Every row gives one point. Two turns around zero, p and q, are shown by what they do to some points. Write where each new point lands after one turn and then the other. Backwards means that the second turn is done in reverse. Each puzzle has new turns, and all numbers are rounded.

Turn p:
-25 34 => -3 42
38 -30 => 16 -46
-10 15 => 0 18
-3 -18 => -12 -14
Turn q:
-34 15 => -28 25
0 14 => 4 13
34 -29 => 23 -38
Where do these land?
p, then q: -41 4 => -23 34
q, then p: -7 -48 => -41 -25
q, then p: 25 3 => 18 -17
q, then p: 6 29 => 26 14
p, then q: 17 11 => 19 -6

Turn p:
-36 -16 20 20 => -35 4 27 20
9 -28 16 -15 => -10 -32 8 -13
42 8 12 -20 => 32 -16 2 -33
-13 38 -34 -2 => 8 41 -32 4
-2 -1 -14 16 => 4 3 -6 20
Turn q:
-12 -10 -10 9 => -19 -6 -4 5
20 1 -21 -29 => 14 -8 -18 -33
-24 -23 4 25 => -30 -12 13 23
-13 -11 9 -28 => -6 0 22 -25
21 -3 -31 -22 => 9 -15 -27 -29
-3 -1 46 40 => 8 5 32 51
11 48 5 5 => 25 38 -16 10
Where do these land?
q, then p backwards: -22 28 5 -47 => -10 46 25 -26
q, then p: -7 -22 10 19 => -14 -7 21 18
q, then p: 40 -28 -28 9 => -4 -46 -26 22
q, then p: 14 1 12 14 => 15 -8 10 12
p, then q: -24 20 1 6 => 0 31 -4 6

Turn p:
-4 -19 23 6 -5 23 => 11 -23 21 17 -4 10
-7 31 5 16 -17 -12 => -23 22 0 20 -3 -16
17 -3 6 13 18 -3 => 22 3 -7 8 14 -5
-18 -17 -11 10 -27 -17 => -19 -22 -11 0 -22 -20
34 19 -9 -29 9 6 => 19 36 -3 -19 -4 22
-8 11 10 -25 27 -8 => 1 12 19 -25 23 -1
-14 -23 -25 8 -5 11 => -10 -30 -20 -3 -5 11
Turn q:
39 -10 32 -5 -13 -21 => 33 -31 20 -9 -16 -21
-17 -6 4 20 -1 17 => -18 -2 8 19 0 17
0 -1 -13 5 -17 25 => -3 2 -12 5 -17 26
17 1 -5 8 37 14 => 18 9 13 -3 30 21
-17 -7 -4 -5 -2 -30 => -12 -5 -13 4 8 -29
-22 -1 -3 -11 0 27 => -27 7 -3 -11 -2 21
-10 36 5 -5 3 -48 => 3 29 4 3 0 -54
25 -7 -2 -5 2 5 => 22 -9 -1 -10 0 9
-15 -5 -15 -2 -10 12 => -16 2 -17 2 -5 12
Where do these land?
p, then q: 14 -7 -2 -3 -11 11 => 7 -4 -4 3 -16 12
q, then p backwards: -21 -10 -27 10 -1 -4 => -4 14 -21 27 3 4
q, then p backwards: -2 33 -20 4 -27 -18 => 31 15 -6 13 -25 -23
p, then q backwards: 21 -9 19 0 30 10 => 33 0 -4 11 25 -3
q, then p: 16 2 1 -36 3 9 => 6 12 12 -29 -15 16
q, then p: -33 6 -8 18 -8 6 => -31 -8 -5 19 13 -4
q, then p: 6 -15 37 8 14 -14 => 27 -16 21 0 6 -25

Turn p:
-7 -9 -5 -1 -19 -27 -19 -20 => -9 3 -13 3 -25 2 -14 -30
16 6 37 16 8 19 34 28 => 17 -19 40 14 17 -18 24 25
-16 -2 -2 10 11 -5 -19 -17 => -7 8 -7 8 12 10 -17 -20
-10 -17 7 -31 25 -13 -6 -18 => -23 11 4 -30 13 -14 -13 -21
2 22 -14 9 -6 -7 -13 13 => 10 10 -9 14 -13 8 -15 16
9 10 27 -4 -11 40 16 27 => 6 -17 37 -2 4 15 26 32
15 7 -26 12 -11 2 -9 -20 => 24 4 -27 -1 -8 15 0 -10
-3 -21 6 5 6 15 13 27 => -13 -26 5 4 15 -8 10 20
4 -21 -4 -28 18 -28 -17 -17 => -15 5 -10 -31 -2 -19 -26 -24
-11 26 -25 12 -21 3 19 -4 => 9 23 -19 21 -13 10 25 10
Turn q:
-3 -15 -5 18 -10 -2 -22 2 => 4 1 -7 30 -7 -8 -10 1
10 20 2 -3 21 22 28 22 => 8 4 10 -18 29 27 25 5
-6 -10 -17 -3 3 -11 24 -8 => -11 -6 -19 -11 7 -13 13 -12
-27 26 -10 -7 15 4 -34 21 => -25 24 5 10 14 16 -23 34
46 25 -12 6 -10 -8 -5 -24 => 34 38 -3 -18 -21 -7 1 -15
-4 -16 32 18 -1 -12 25 -12 => -4 -23 25 4 -4 -17 18 -26
-17 -1 -13 -15 -18 -3 3 16 => -17 -7 -18 0 -9 4 9 22
-34 -8 5 10 -10 8 -17 -23 => -28 -7 0 21 -15 6 -22 -17
36 -22 19 -24 10 3 -2 7 => 40 -25 8 -18 6 -7 -10 10
Where do these land?
p, then q backwards: 2 -7 -3 1 -11 15 10 20 => -7 -6 5 -9 -12 0 8 23
p, then q: 1 -22 33 -4 24 -20 -10 9 => -12 -13 22 7 -3 -30 -32 3
q, then p backwards: -1 -15 -20 -6 -22 -5 11 -24 => 5 -21 -23 -3 -17 -20 0 -13
q, then p backwards: -27 -6 16 -1 13 -40 -17 10 => -15 -9 21 -8 19 -22 11 37
q, then p: 48 2 -11 37 -17 17 24 11 => 57 1 -6 -8 3 -17 38 1
p, then q: -6 12 -21 2 5 19 20 -15 => 1 15 -7 -20 20 13 19 -6
p, then q backwards: -9 14 -9 -3 11 24 -30 -4 => -4 17 -8 -12 16 32 -12 3
p, then q: -7 17 2 -2 -22 15 9 -21 => 3 1 4 -13 -8 25 19 -19
q, then p: 0 6 13 -25 18 -25 -17 15 => -18 -3 20 -3 -10 -14 -30 18

Turn p:
17 -9 -2 -3 -24 -18 -21 -6 26 => 7 -24 15 5 -31 -18 0 -12 11
-6 3 12 32 21 -16 4 -3 -13 => -6 13 -5 19 31 -20 11 -7 0
-25 24 -19 -37 -2 -3 -14 -17 17 => -15 -13 -11 -40 -15 -13 -34 7 2
-20 -6 -2 14 5 8 19 3 13 => -20 -8 -13 6 12 10 11 10 10
-23 7 4 18 -48 -17 -1 1 4 => -36 -2 -5 22 -34 -19 7 3 -11
34 11 -2 -5 28 -1 -1 8 0 => 35 16 6 -11 12 -2 2 -3 19
-11 -14 5 -5 -8 6 -3 14 17 => -10 -17 13 2 -6 8 4 16 3
22 -24 -12 -1 15 44 8 -10 5 => 20 -11 -3 2 11 50 -5 -14 15
2 -1 -3 -10 -13 2 -34 34 -41 => 22 19 21 19 -12 -2 -25 26 -34
-3 21 21 -9 13 -5 0 -12 -10 => -8 20 8 -21 13 -11 -2 -11 -7
-2 -6 -1 -10 3 -12 12 -10 -10 => 4 -4 -11 -10 4 -4 9 -5 -15
15 -7 0 15 10 10 32 -1 -6 => 8 10 -16 7 13 20 25 -8 7
Turn q:
-15 18 -15 3 24 -15 1 -17 20 => -5 19 9 10 8 -6 -14 -26 27
-11 -6 -12 18 25 -15 27 -27 13 => 1 -4 6 8 30 -4 0 -42 17
14 -11 -1 21 -17 30 -31 11 -13 => 0 -23 -23 17 -7 18 -12 36 -11
4 2 -17 5 12 -19 21 8 15 => 11 4 10 -4 20 -13 10 -6 24
2 3 24 -12 -16 -25 10 -14 28 => 8 -4 17 -14 -30 1 18 -27 13
4 13 -14 -8 -19 29 3 8 -19 => -6 17 -23 -9 6 18 6 24 -12
-26 -12 4 -8 -7 -30 6 -7 10 => -13 -3 5 0 -13 -26 17 -25 7
4 -3 30 -14 -7 13 -1 7 -15 => -3 -4 10 -11 -14 9 3 10 -31
17 -12 -14 -14 5 20 -18 5 -12 => 3 -4 -19 -14 4 -2 -24 22 -9
-17 -1 25 -3 2 -4 6 15 17 => -18 -6 30 -3 -10 -2 11 -1 2
23 8 -11 14 -2 16 -26 12 -43 => 20 7 -23 22 6 5 -16 37 -26
Where do these land?
p, then q: 19 35 5 15 -47 -25 13 14 20 => 2 15 -6 4 -23 9 61 -12 28
q, then p: 21 28 7 -16 25 -16 -6 28 10 => 3 24 42 -12 -14 -18 12 3 13
q, then p: -5 -25 -11 23 4 -2 8 -27 4 => 7 -29 -17 8 20 4 -6 -21 5
p, then q backwards: -11 -7 -24 5 -12 -15 -5 -9 -16 => -1 -16 -4 3 -5 -3 -22 -12 -23
p, then q: 15 20 -3 -19 1 27 2 12 21 => -12 4 6 -25 -24 20 -3 17 14
p, then q: -9 -22 -2 7 4 13 22 -24 -27 => -6 7 -23 5 35 8 -18 -8 -17
q, then p: -20 -26 -1 2 -3 -4 5 13 -2 => -5 -17 -10 1 14 -10 15 10 -16
p, then q backwards: 13 1 19 -33 0 1 -18 10 9 => 18 2 27 -21 13 -5 6 14 15
p, then q: -3 -5 2 20 4 2 -16 5 -16 => 8 -3 8 27 5 4 -8 1 -3
q, then p: -3 -32 -3 4 2 14 0 -14 -6 => 11 -23 -10 6 15 5 -13 0 -17
p, then q: -17 33 11 -8 22 4 -5 -8 4 => -15 25 17 -4 -16 -16 -20 -5 7

Turn p:
18 43 2 -36 -24 6 -12 9 16 14 -32 5 => 16 47 -17 -33 6 -8 -7 -1 3 18 -36 13
0 43 37 -28 -8 -17 -18 21 11 -26 -35 10 => 4 42 3 -24 2 -30 11 6 23 -28 -43 23
-16 -13 -28 3 -1 5 25 0 -28 -1 38 18 => -22 -13 -10 15 8 26 29 4 -22 7 36 5
-23 -26 2 -4 3 -3 -8 -16 -10 13 29 -30 => -33 -17 9 -6 -22 -2 -14 -1 -4 5 31 -21
-23 -11 -35 22 11 5 12 -1 3 -6 18 -26 => -14 -15 -18 32 -6 5 7 1 -2 5 19 -38
0 16 18 -14 -38 4 -6 38 7 -13 -29 -6 => 13 37 1 -16 -23 2 11 26 1 -12 -39 2
9 -34 -20 -4 -5 -8 11 -18 -5 -21 5 -16 => 10 -21 -10 0 -25 4 9 -24 -17 -12 20 -15
6 -25 -8 -12 13 19 12 6 -17 24 5 31 => -2 -30 -7 -18 22 29 0 11 -17 10 7 17
4 -8 -5 6 36 5 -28 0 7 -14 2 -22 => 1 -14 -5 5 13 -26 -23 2 0 -23 7 -27
1 -8 -16 11 27 -27 5 -16 -18 9 12 -23 => -15 -31 -1 15 -3 -30 3 -15 -12 14 16 -10
-1 13 31 -6 4 16 33 -8 25 13 -21 38 => 13 -1 14 -16 25 30 11 -10 41 12 -24 22
18 -4 -3 19 8 1 -9 -12 0 -16 46 -31 => 8 3 21 16 -1 -19 -5 -4 -12 -5 46 -30
-14 -12 -11 31 5 -5 -25 -35 8 -8 15 12 => -8 -6 -2 36 -2 5 -30 -20 8 -15 27 7
6 2 12 13 -10 28 27 -3 -34 25 -26 31 => -3 -10 23 1 21 41 7 -5 -21 20 -34 24
17 23 25 -3 -19 -30 -20 36 35 4 -27 7 => 33 27 -1 -8 -17 -30 -6 29 28 0 -31 26
Turn q:
-23 11 -18 7 41 -23 14 -12 -8 -12 -26 -34 => -18 1 6 -13 45 -14 20 -21 -38 -21 -7 -9
16 8 -7 13 -31 -26 17 -25 8 32 -11 -28 => 17 11 2 24 -17 -29 22 -37 -10 17 -10 -25
-31 -35 -15 -1 -21 -4 -17 -11 -21 24 22 8 => -43 -2 -17 10 -30 4 -16 -9 -7 20 29 -9
18 3 -9 7 -14 14 -19 -14 34 -4 18 32 => 13 11 -37 -2 -12 -4 -5 5 40 9 -3 18
-4 -20 -2 -2 12 30 35 -18 0 -3 2 32 => -2 -36 -17 -16 -14 22 29 0 5 -2 9 24
21 -16 -5 8 -24 -7 19 31 -26 -8 7 4 => 17 -16 3 32 -21 3 -4 24 -12 -17 17 -14
-2 0 9 -10 -8 12 -21 -11 1 -14 -14 -33 => 2 11 8 -20 -2 8 -22 -20 -2 -11 -19 -19
-11 -26 -20 -20 10 30 -13 9 -18 -10 4 23 => -17 -17 -25 -23 -7 29 -17 26 -9 2 15 2
1 1 24 -15 -12 -19 4 -3 48 4 -16 21 => 7 -13 8 -6 -11 -38 -4 0 22 16 -32 27
43 20 -3 3 29 7 24 14 47 -2 15 -1 => 37 -5 -1 -9 28 -16 37 23 43 -4 -8 -6
-4 -9 -9 2 14 -8 -20 7 -23 -6 -29 6 => -2 -9 -9 2 21 6 -26 1 -32 2 0 4
-3 20 8 26 -3 20 -18 30 2 -23 9 -21 => -2 23 10 18 17 26 -13 13 19 -28 -17 -12
12 -18 38 14 -18 -29 13 10 -28 -23 24 3 => 10 -13 32 31 -20 -9 -18 -4 5 -33 34 11
-12 37 -22 -17 -3 -30 12 -25 2 20 -18 -21 => -1 33 4 -11 3 -32 29 -18 -36 16 -14 -6
-21 23 33 -15 27 33 -30 19 -18 26 13 9 => -18 18 36 -15 19 45 -14 18 12 34 7 15
Where do these land?
p, then q backwards: -4 8 4 3 -22 36 16 -21 -20 -38 -13 17 => -15 30 7 28 2 26 10 -16 -25 -16 -11 -30
q, then p: 21 -23 25 -15 37 1 14 28 -1 24 25 -37 => 2 -26 38 -34 -13 -18 -3 22 29 1 21 -35
p, then q: 7 -25 -22 -2 -17 -5 -5 -21 7 2 -32 -33 => 12 12 -21 2 -28 -1 -21 -31 -19 6 -6 -28
p, then q: 6 0 9 -3 29 35 1 -16 -6 -32 12 -1 => -1 -2 15 -34 23 8 0 -16 9 -33 14 -3
p, then q: -27 14 -33 10 6 -5 24 19 35 -33 28 -33 => -9 17 -1 22 6 -21 48 -2 17 -34 -12 -46
q, then p backwards: 31 19 27 -3 -10 0 -37 10 -5 20 -22 25 => 34 12 1 27 -19 7 -12 -4 22 41 -11 16
p, then q: 9 -11 -8 0 18 -27 -23 -25 -11 -7 -34 16 => 2 -11 -38 -3 0 -16 -27 -20 -18 -4 13 24
q, then p: -1 20 11 -13 10 18 22 -5 2 10 4 -32 => 0 2 24 -29 3 3 19 -14 13 8 -15 -17
q, then p: -13 -11 16 -22 -9 -23 0 18 -18 21 -3 11 => -21 -3 24 -1 -18 0 -10 27 -5 5 2 25
p, then q: 2 -17 -33 -8 -10 -20 -19 -26 -12 -2 26 16 => -15 23 -30 6 -20 7 1 1 2 -3 42 9
q, then p: 4 23 -3 33 0 -20 19 -3 -25 -28 -18 21 => 13 -8 11 34 29 7 21 -13 -23 -23 3 22
q, then p: -21 -15 3 12 -13 -16 17 -7 16 20 -6 6 => -12 -18 0 19 -26 14 0 -11 13 11 -5 14
p, then q backwards: -24 13 21 25 -21 10 -33 20 10 13 4 -18 => -14 12 9 -9 -31 -3 -27 44 2 -1 18 -5
p, then q backwards: 37 16 7 -25 -17 -22 -16 13 24 1 29 18 => 31 32 -2 -29 9 -20 -9 -18 -1 -10 25 29
p, then q: -26 -13 -23 8 21 36 18 15 4 28 0 24 => -27 -27 -18 -9 25 35 8 17 9 13 -7 -27

Turn p:
-11 6 -18 -2 0 -8 -9 5 -1 7 10 -6 10 -19 => 6 9 -10 -1 16 7 -5 12 -11 -8 -14 -5 7 -12
-2 -1 -15 6 5 -5 4 7 -4 -4 -4 -5 5 10 => -6 1 -3 -3 10 -5 9 0 1 12 -4 -13 3 -3
3 5 7 -9 5 -10 17 2 -10 -9 -3 -6 -8 0 => 4 9 13 -2 -11 -18 2 0 -7 4 8 -6 2 -3
-6 4 -5 6 -5 -8 -10 -5 -4 2 -8 0 3 4 => 0 -2 -17 9 2 -2 0 2 -1 6 -2 -3 -1 -2
20 6 5 -8 1 -4 -11 7 -4 -5 1 7 3 -2 => 12 1 -1 -5 5 5 0 0 -8 6 19 8 3 5
-6 6 -7 5 1 -2 -5 -10 -5 -5 -3 14 9 5 => 1 -7 -14 6 10 -10 -2 -6 6 1 0 2 9 2
27 0 2 -15 0 -4 8 -7 -8 7 -1 9 0 -1 => 19 13 9 3 -3 5 3 -16 4 2 18 3 5 0
-7 -13 -6 5 0 14 4 3 -5 -7 3 0 -48 7 => -11 -2 11 -4 -25 -7 33 -1 -6 1 -22 17 2 12
2 7 8 5 -4 6 -3 -2 39 -7 26 -7 7 -2 => -9 -14 15 0 19 9 -1 21 8 -26 8 7 -17 -2
12 2 6 4 2 -9 2 -1 16 8 -2 0 5 -19 => 10 0 12 8 7 10 -12 4 0 2 3 8 -9 -14
-2 -2 7 2 1 29 4 -2 2 -6 -6 -9 -14 6 => -3 -9 11 -7 -16 -1 4 4 10 0 -11 0 -6 22
-5 -6 4 -11 -19 1 17 17 -1 -7 -7 -3 8 -15 => -3 8 6 -15 -16 3 -12 16 8 3 4 -5 13 -16
-6 0 -2 -7 8 -8 -9 -5 5 6 -9 8 6 8 => -2 7 -15 1 9 -5 -5 -9 4 4 1 5 -10 -1
-9 3 4 8 -5 -5 -1 -4 -6 27 -7 -2 0 5 => -9 10 -9 21 -6 9 -8 -7 -3 3 -7 -7 -4 2
1 -12 -1 1 4 -2 -6 -8 -8 -7 7 -7 6 5 => 4 -10 -6 -7 1 -1 6 -10 -5 -6 1 -11 -3 -2
-8 -5 10 8 6 17 -2 2 -6 1 0 9 7 7 => -12 -11 -1 -5 -1 2 -11 -11 3 0 -4 0 5 14
Turn q:
5 -15 14 -7 -3 -4 1 9 3 4 -4 -4 7 9 => 4 4 9 -7 -5 6 7 6 -7 -5 9 -4 -16 8
-11 18 3 -9 16 5 11 -8 -5 6 2 5 -6 2 => -13 6 6 -8 16 -14 -3 -4 3 12 5 6 12 0
2 1 -3 5 -17 -4 3 3 4 -2 -14 9 9 18 => 8 0 2 -2 -10 -3 10 13 -4 2 -16 -9 1 17
2 -5 -4 -4 -8 0 10 4 4 -1 -21 -8 0 1 => -6 -7 7 0 -1 7 5 0 -15 4 -13 -3 -8 8
5 -1 7 -1 -3 8 0 10 -1 1 -9 4 19 -5 => 10 -5 4 -3 6 12 3 8 -10 -6 5 1 5 12
4 -14 11 -3 5 3 -4 -19 0 -7 5 -13 4 17 => -10 -8 -1 -3 -16 -14 13 -4 0 -9 18 -1 -9 3
-1 10 -5 13 -1 -3 3 -3 -12 16 -9 7 -7 -8 => 10 5 -6 5 16 -8 -1 -7 -8 9 -11 -7 6 -6
0 -3 -1 -12 7 -5 -20 -10 11 3 15 -7 -4 -1 => -5 -6 -4 -9 -1 -7 -9 -3 18 -15 7 4 -13 -10
-2 -12 3 -16 0 -12 -10 -14 -4 -14 18 -3 0 -6 => -11 -1 0 7 -12 -10 -12 9 3 -17 13 8 -8 -14
11 -6 -10 -9 14 0 -11 -4 -4 -8 12 -3 -1 0 => -9 -5 -16 0 -1 0 2 6 8 -5 9 13 -8 -10
-11 6 -14 17 3 0 11 6 4 8 1 3 5 -10 => 7 4 6 14 12 7 6 -10 7 3 -14 3 12 -1
-25 8 -10 6 9 17 3 3 -11 10 3 12 -20 -8 => -1 -3 7 5 18 -2 -4 -4 12 26 0 -7 18 -20
-1 16 -12 8 -8 7 9 9 -8 11 13 0 -9 -10 => 5 11 -4 -4 5 9 -1 -9 0 7 -13 1 19 -18
5 1 7 10 -6 -15 -1 15 1 -10 -12 -5 5 9 => 0 11 -6 7 -6 10 2 5 -5 -3 -5 -13 -7 20
8 -1 -3 7 1 2 9 8 9 3 8 16 -8 -17 => 17 5 1 5 1 9 -11 -6 2 11 -4 17 2 -5
9 -3 17 -5 -7 -1 -14 -10 8 -20 -8 -13 6 9 => -9 -12 -7 -5 -20 -3 -6 1 -6 -14 11 -8 -8 19
Where do these land?
q, then p: -7 -7 0 7 -2 7 11 -7 -8 18 8 6 5 1 => 10 1 17 8 1 -1 -12 -7 -3 -1 11 -3 3 -10
q, then p: 12 8 1 -11 -6 1 4 -2 9 -8 -2 1 12 -3 => -5 -1 -14 -11 -3 -4 2 -5 6 5 10 5 9 5
q, then p: -9 -12 1 2 11 8 8 17 -4 10 -6 -2 -11 21 => -9 20 22 10 -8 4 -6 -1 1 -10 -8 -5 -8 7
q, then p: 4 -7 -13 -7 -9 -17 6 3 -4 -1 -3 -9 8 -11 => 3 -12 1 -3 -11 -12 -3 6 -3 16 -8 5 12 6
p, then q: 5 -7 -9 6 -8 -4 0 -1 10 -13 14 3 17 2 => -6 -6 10 9 1 13 0 -4 5 -4 13 19 -5 -3
q, then p: -11 -7 6 -9 5 -5 -1 14 -7 7 10 0 3 15 => -7 9 18 -1 1 -4 -6 16 -7 -9 3 2 -2 6
p, then q: -19 0 -13 -5 4 7 3 16 -9 4 7 1 -7 17 => -21 4 15 0 12 -7 8 8 1 -2 -11 -8 10 9
p, then q: 3 6 -1 1 -3 -16 12 -11 7 -6 4 2 3 -3 => 6 9 -4 14 -1 6 -10 -10 1 -7 5 7 -1 2
q, then p: -7 -3 12 -12 -1 7 -9 3 -3 -20 -15 -3 -11 -11 => -11 -6 -15 -10 -7 15 3 -2 -16 -10 -12 -5 -4 7
p, then q: 1 -3 3 -15 5 5 -12 -9 3 -5 -10 -15 -18 0 => -3 9 -7 -10 -13 -2 -5 5 -11 17 -16 0 -8 -4
q, then p: 8 11 9 10 -8 5 -13 -2 12 7 -6 7 -16 -7 => 19 4 -14 1 2 13 13 -5 2 1 3 -1 -16 3
q, then p: 5 16 16 13 -6 12 -19 -11 -3 -3 -19 -3 -13 3 => 8 7 -18 -4 3 10 19 -8 -3 -6 -3 -25 -15 -6
p, then q: 11 9 -3 11 -2 -6 6 -2 6 -2 10 -11 9 -19 => 6 0 -10 4 3 19 -1 -8 -7 -1 21 1 -4 4
q, then p backwards: 17 0 -4 9 5 -5 6 -13 -11 1 11 16 12 -12 => 0 14 -4 -8 -2 -15 -13 -12 -5 -4 2 18 -10 -12
q, then p: -14 -3 -4 2 14 3 -2 4 0 11 -3 6 6 7 => -8 3 19 0 7 -3 -5 -5 -1 0 0 1 -13 -2
